Every row gives one point. The ring and each string are closed loops that go straight from each point to the next, and from the last back to the first. Before rounding, they use only three directions, however many columns there are. Count how often each string passes through the ring. Passing back the other way cancels.

Ring (6 x 3):
[[ 0.42 -1.38 -2.98]
 [ 1.46 -0.22 -0.60]
 [-0.16  1.31  0.88]
 [-1.93  1.14  0.26]
 [-2.79 -0.56 -1.39]
 [-1.53 -1.74 -3.17]]
String (13 x 3):
[[-0.06 -0.51 -1.06]
 [ 0.50  0.48 -2.40]
 [ 1.43 -0.26 -4.25]
 [ 0.69 -1.85 -4.12]
 [ 0.01 -2.48 -3.35]
 [-0.50 -1.53 -1.18]
 [-0.51 -0.42 -1.76]
 [ 0.04 -0.34 -2.64]
 [ 0.10 -0.30 -1.90]
 [ 1.04  0.74 -2.39]
 [ 2.30  0.20 -1.22]
 [ 2.70 -0.90  0.15]
 [ 0.84 -1.28 -0.20]]
Times through: 2
String (15 x 3):
[[-2.05 -1.32 -4.17]
 [-0.90 -0.67 -3.79]
 [ 0.01 -0.20 -4.43]
 [ 0.08 -0.38 -2.22]
 [ 0.53 -1.51 -0.92]
 [ 1.90 -1.13 -0.22]
 [ 2.66  0.75  0.82]
 [ 0.98  2.13  0.29]
 [-0.30  1.48 -0.36]
 [-0.72 -0.03 -0.62]
 [-1.21  0.73 -0.61]
 [-1.63  0.61 -0.91]
 [-1.41 -0.52 -0.88]
 [-2.46 -1.78 -1.03]
 [-3.03 -2.35 -2.73]]
Times through: 2

Ring (6 x 8):
[[ 2.67  2.31 -1.34 -1.11  0.48  0.26 -1.46 -1.25]
 [-0.78  0.35 -1.81  0.02  2.65  1.29 -0.17 -0.05]
 [-2.96 -1.48 -0.74  0.64  2.90  0.35  1.02  1.35]
 [-2.58 -2.09  1.45  0.30  1.14 -2.20  1.15  2.06]
 [ 0.37 -0.68  1.18 -0.23 -1.36 -2.49  1.54  1.49]
 [ 3.32  1.70 -0.41 -0.96 -1.92 -1.11  0.36 -0.24]]
String (13 x 8):
[[ 1.38  0.92 -0.66 -0.55 -0.01 -0.45  0.10 -0.02]
 [ 2.86  1.54 -1.60 -0.46 -1.55  0.20  1.40 -0.06]
 [ 5.31  2.47 -0.98 -1.05 -4.04 -0.98  1.57 -0.32]
 [ 2.94  0.95  0.83 -0.94 -2.69 -2.49  0.78  0.45]
 [ 1.03 -0.01  1.76 -0.83 -1.13 -3.09 -0.07  0.79]
 [ 0.16 -0.25  0.48 -0.29 -0.14 -1.56  0.67  0.90]
 [ 0.16 -0.65  0.11  0.11 -1.02 -1.33  2.24  1.51]
 [ 0.79 -0.70  0.55  0.06 -2.24 -2.00  2.86  1.80]
 [ 2.30  0.18  0.24 -0.26 -3.20 -1.92  2.76  1.31]
 [ 3.51  1.27 -0.76 -0.51 -3.23 -0.97  2.30  0.49]
 [ 5.18  2.84 -0.95 -1.33 -3.01 -0.84  0.24 -0.90]
 [ 3.95  2.77 -0.32 -1.65 -0.84 -1.07 -1.97 -1.44]
 [ 2.26  1.73 -0.27 -1.14  0.10 -0.89 -1.41 -0.78]]
Times through: 2
String (15 x 8):
[[-1.95 -0.44 -0.24 -0.14  3.29 -0.16 -1.12  0.30]
 [-0.96 -0.31 -0.66  0.03  1.69 -0.04  0.37  0.63]
 [-0.91 -0.43 -1.85  0.55  1.25  1.11  1.99  0.97]
 [-1.36 -0.07 -2.73  0.57  2.77  2.29  1.14  0.39]
 [-0.04  1.30 -2.91 -0.15  3.20  2.47 -0.82 -0.88]
 [ 1.39  2.05 -1.27 -1.10  2.30  0.54 -2.64 -1.49]
 [ 1.50  1.65 -0.22 -1.19  1.34 -0.70 -2.34 -1.02]
 [ 1.14  0.92 -0.68 -0.56  0.41 -0.34 -0.21 -0.11]
 [ 1.74  1.47 -0.30 -1.01  0.50 -0.76 -1.35 -0.65]
 [ 2.87  2.44 -0.51 -1.47  0.44 -0.62 -2.38 -1.45]
 [ 4.34  3.96 -1.48 -2.00  0.85  0.36 -3.78 -2.75]
 [ 2.64  2.80 -2.43 -1.05  1.44  1.53 -1.84 -1.79]
 [ 0.77  1.20 -2.90  0.00  1.50  2.14  0.64 -0.38]
 [-0.97  0.59 -3.13  0.31  3.38  2.77  0.17 -0.28]
 [-2.50 -0.36 -1.78  0.30  4.33  1.62 -0.61  0.15]]
Times through: 1

Ring (9 x 11):
[[ 1.09  1.41 -1.57 -0.58  1.61  0.83 -2.64 -5.88 -0.16 -0.53  1.32]
 [ 0.30  0.95 -1.07 -0.65  1.44  0.62 -0.40 -4.42  1.25 -0.86  2.65]
 [-0.36  0.34 -0.67 -0.49  0.96  0.41  1.49 -2.57  1.81 -0.88  2.74]
 [-1.27 -0.43 -0.18 -0.19  0.38  0.66  3.27  0.16  1.72 -1.29  1.57]
 [-1.95 -0.78  0.12  0.05  0.25  1.78  3.20  2.23  0.47 -2.31 -1.04]
 [-1.78 -0.67 -0.02  0.16  0.30  2.23  2.10  2.17 -0.58 -2.49 -2.46]
 [-0.50 -0.12 -0.78  0.29  0.32  1.83 -0.46 -0.17 -2.00 -1.36 -3.39]
 [ 0.60  0.42 -1.38  0.24  0.44  1.16 -2.11 -2.60 -2.34 -0.28 -2.82]
 [ 1.36  1.08 -1.77 -0.08  0.96  0.74 -3.29 -5.10 -1.81  0.15 -1.12]]
String (29 x 11):
[[-0.03 -0.31 -0.88  0.20 -0.21 -0.38  1.70 -1.37  0.37  0.56  0.53]
 [-1.11 -0.85 -0.26  0.19 -0.34  0.08  3.67  0.91  1.11 -0.38  0.57]
 [-3.09 -1.36  0.78  0.04  0.10  2.18  5.38  4.60  1.37 -3.25 -0.79]
 [-3.24 -0.87  0.77 -0.16  0.88  3.68  3.55  4.32  0.31 -4.71 -2.32]
 [-2.38 -0.32  0.26 -0.22  1.16  3.62  1.56  2.37 -0.48 -4.26 -2.62]
 [-0.78  0.08 -0.57 -0.10  0.79  1.82  0.32 -0.66 -0.52 -1.86 -1.25]
 [ 0.17 -0.34 -1.04  0.45 -0.39 -0.04  0.67 -1.10 -0.98  0.63 -1.41]
 [ 0.04 -0.36 -1.06  0.64 -0.36  0.91 -0.48 -0.32 -2.55 -0.01 -3.91]
 [ 0.10  0.15 -1.15  0.40  0.33  1.85 -1.97 -1.13 -3.05 -0.95 -4.41]
 [-0.09  0.57 -1.05  0.01  1.07  2.50 -2.40 -1.84 -2.47 -1.93 -3.49]
 [-0.10  0.50 -0.98 -0.11  0.99  1.83 -1.33 -2.10 -1.31 -1.51 -1.76]
 [ 0.34  0.33 -1.19  0.10  0.47  0.85 -1.00 -2.46 -1.25 -0.31 -1.39]
 [ 1.14  0.17 -1.62  0.48 -0.23 -0.21 -1.45 -3.06 -2.02  1.32 -2.01]
 [ 1.00  0.48 -1.65  0.48  0.27  1.31 -3.37 -2.81 -3.68  0.03 -4.52]
 [-0.16  0.49 -1.03  0.11  0.98  2.71 -2.56 -1.42 -2.93 -2.04 -4.29]
 [-0.70  0.31 -0.70 -0.04  1.06  2.74 -1.27 -0.69 -1.91 -2.50 -3.22]
 [ 0.10 -0.01 -1.01  0.17  0.13  0.36  0.29 -1.74 -0.58  0.01 -0.71]
 [-0.51 -0.52 -0.71  0.45 -0.25  0.86  0.98  0.32 -1.28 -0.45 -2.47]
 [-0.65 -0.77 -0.60  0.51 -0.52  0.45  1.92  0.79 -0.78 -0.14 -1.93]
 [-3.45 -1.18  0.87  0.05  0.54  3.75  3.90  5.35 -0.15 -4.68 -3.32]
 [-2.99 -0.80  0.66 -0.20  0.84  3.23  3.63  3.71  0.68 -4.26 -1.54]
 [-2.09 -0.47  0.20 -0.25  0.80  2.25  2.91  1.71  0.93 -3.04 -0.31]
 [-0.24 -0.11 -0.79  0.05  0.20  0.34  1.18 -1.34  0.18 -0.26  0.16]
 [-0.34 -0.34 -0.70  0.10 -0.06 -0.13  2.13 -0.97  0.74  0.10  0.83]
 [-0.79  0.01 -0.49 -0.23  0.71  1.08  1.47 -0.97  0.75 -1.41  0.65]
 [-1.36  0.01 -0.17 -0.46  1.06  1.57  2.18 -0.41  1.51 -2.32  1.35]
 [-0.45 -0.04 -0.66 -0.12  0.44  0.51  1.48 -1.36  0.71 -0.67  0.83]
 [-0.49 -0.45 -0.58  0.03 -0.12 -0.45  2.97 -0.85  1.50  0.21  1.82]
 [-0.89 -0.70 -0.34  0.04 -0.25 -0.44  3.93  0.05  1.91  0.00  2.03]]
Times through: 4

Ring (8 x 14):
[[ 2.38  1.18  1.15  0.80  0.45  1.15  0.94  0.58 -0.76 -0.29  0.04 -0.33
  -1.23  0.34]
 [ 3.10 -1.17  0.64  2.48 -0.87  1.63  1.55  1.52 -1.14 -1.78 -0.41 -1.27
  -3.10  0.73]
 [ 2.17 -2.45 -0.39  3.33 -1.23  1.50  1.86  1.77 -1.09 -2.08 -0.83 -1.74
  -3.38  0.65]
 [ 0.27 -1.35 -1.02  2.37 -0.25  0.82  1.56  1.00 -0.60 -0.79 -0.84 -1.23
  -1.60  0.12]
 [-1.76  0.31 -1.35 -0.03  0.74 -0.17  0.98 -0.22  0.03  0.82 -0.69 -0.11
   1.11 -0.55]
 [-2.51  1.43 -1.10 -2.51  0.98 -0.83  0.49 -1.12  0.39  1.67 -0.48  0.97
   3.02 -0.91]
 [-1.87  2.69 -0.22 -3.53  1.37 -0.82  0.16 -1.46  0.40  2.07 -0.09  1.51
   3.53 -0.90]
 [-0.07  3.58  0.90 -2.35  1.83 -0.08  0.15 -1.03  0.04  1.86  0.30  1.17
   2.27 -0.51]]
String (28 x 14):
[[ 1.19  0.08  0.02  1.71  0.28  0.97  1.24  0.76 -0.66 -0.40 -0.39 -0.80
  -1.35  0.19]
 [ 1.02 -0.28 -0.17  1.59  0.05  0.90  1.28  0.77 -0.64 -0.53 -0.48 -0.81
  -1.31  0.18]
 [ 1.56 -1.08 -0.46  4.16  0.11  1.52  1.72  1.59 -0.94 -1.12 -0.66 -1.87
  -3.06  0.47]
 [ 1.29 -2.69 -1.07  4.06 -0.94  1.39  1.99  1.81 -0.98 -1.86 -1.03 -2.04
  -3.33  0.51]
 [ 0.65 -3.03 -1.35  2.83 -1.36  0.98  1.90  1.49 -0.81 -1.81 -1.15 -1.63
  -2.51  0.34]
 [ 0.35 -1.19 -0.65  0.45 -0.72  0.47  1.30  0.56 -0.50 -0.76 -0.73 -0.50
  -0.67  0.03]
 [-0.01 -0.46 -0.62  0.28 -0.17  0.36  1.16  0.32 -0.37 -0.24 -0.62 -0.34
  -0.19 -0.10]
 [-0.86 -1.63 -1.43  0.20 -0.76  0.09  1.35  0.36 -0.28 -0.53 -0.98 -0.45
  -0.04 -0.21]
 [-2.64 -0.01 -1.87 -0.57  0.60 -0.52  0.97 -0.45  0.21  0.98 -0.86  0.06
   1.75 -0.75]
 [-3.71  2.35 -1.65 -1.59  2.21 -0.97  0.44 -1.32  0.62  2.61 -0.49  0.76
   3.49 -1.19]
 [-3.76  2.11 -1.60 -2.62  1.76 -1.18  0.36 -1.51  0.67  2.50 -0.51  1.11
   3.93 -1.23]
 [-4.62  2.82 -1.66 -4.21  2.02 -1.71  0.05 -2.15  0.97  3.18 -0.43  1.80
   5.36 -1.54]
 [-2.78  3.04 -0.72 -2.96  2.03 -0.96  0.16 -1.57  0.56  2.61 -0.17  1.35
   3.85 -1.10]
 [-0.95  1.30 -0.37 -1.58  0.74 -0.22  0.63 -0.60  0.02  1.01 -0.32  0.59
   1.71 -0.51]
 [-0.93  0.72 -0.42 -2.31  0.13 -0.37  0.64 -0.65  0.03  0.70 -0.41  0.79
   1.88 -0.50]
 [-1.99  2.85 -0.10 -4.49  1.23 -1.03  0.02 -1.72  0.49  2.19 -0.04  1.88
   4.10 -0.98]
 [-1.94  4.98  0.55 -4.54  2.66 -0.99 -0.35 -2.13  0.61  3.29  0.41  2.18
   4.72 -1.11]
 [-0.88  4.23  0.65 -2.54  2.44 -0.33  0.02 -1.34  0.24  2.51  0.33  1.33
   2.98 -0.74]
 [ 0.08  1.75  0.28 -1.19  0.88  0.15  0.60 -0.40 -0.17  0.86 -0.10  0.50
   1.11 -0.30]
 [ 0.62  0.34  0.14 -0.86 -0.13  0.33  0.89  0.03 -0.38 -0.07 -0.33  0.19
   0.26 -0.07]
 [ 1.41  3.38  1.58 -1.58  1.52  0.48  0.28 -0.54 -0.31  1.20  0.44  0.85
   1.06 -0.13]
 [ 1.96  4.31  2.00 -0.51  2.31  0.85  0.25 -0.38 -0.42  1.49  0.67  0.57
   0.52 -0.02]
 [ 2.08  4.21  1.87  0.59  2.53  1.09  0.40 -0.09 -0.51  1.41  0.63  0.15
  -0.10  0.06]
 [ 1.42  1.10  0.61  0.60  0.60  0.85  0.93  0.37 -0.57  0.03 -0.11 -0.26
  -0.65  0.12]
 [ 2.11 -1.13  0.31  0.94 -1.01  1.06  1.35  0.99 -0.86 -1.39 -0.49 -0.68
  -1.82  0.44]
 [ 4.08 -2.90  0.66  2.76 -2.23  1.92  1.88  2.09 -1.45 -3.05 -0.64 -1.61
  -4.25  1.08]
 [ 4.98 -3.53  0.74  4.52 -2.39  2.49  2.20  2.77 -1.77 -3.70 -0.71 -2.35
  -5.76  1.40]
 [ 3.64 -1.80  0.48  4.39 -0.88  2.13  1.88  2.16 -1.40 -2.29 -0.53 -2.07
  -4.48  0.98]]
Times through: 3
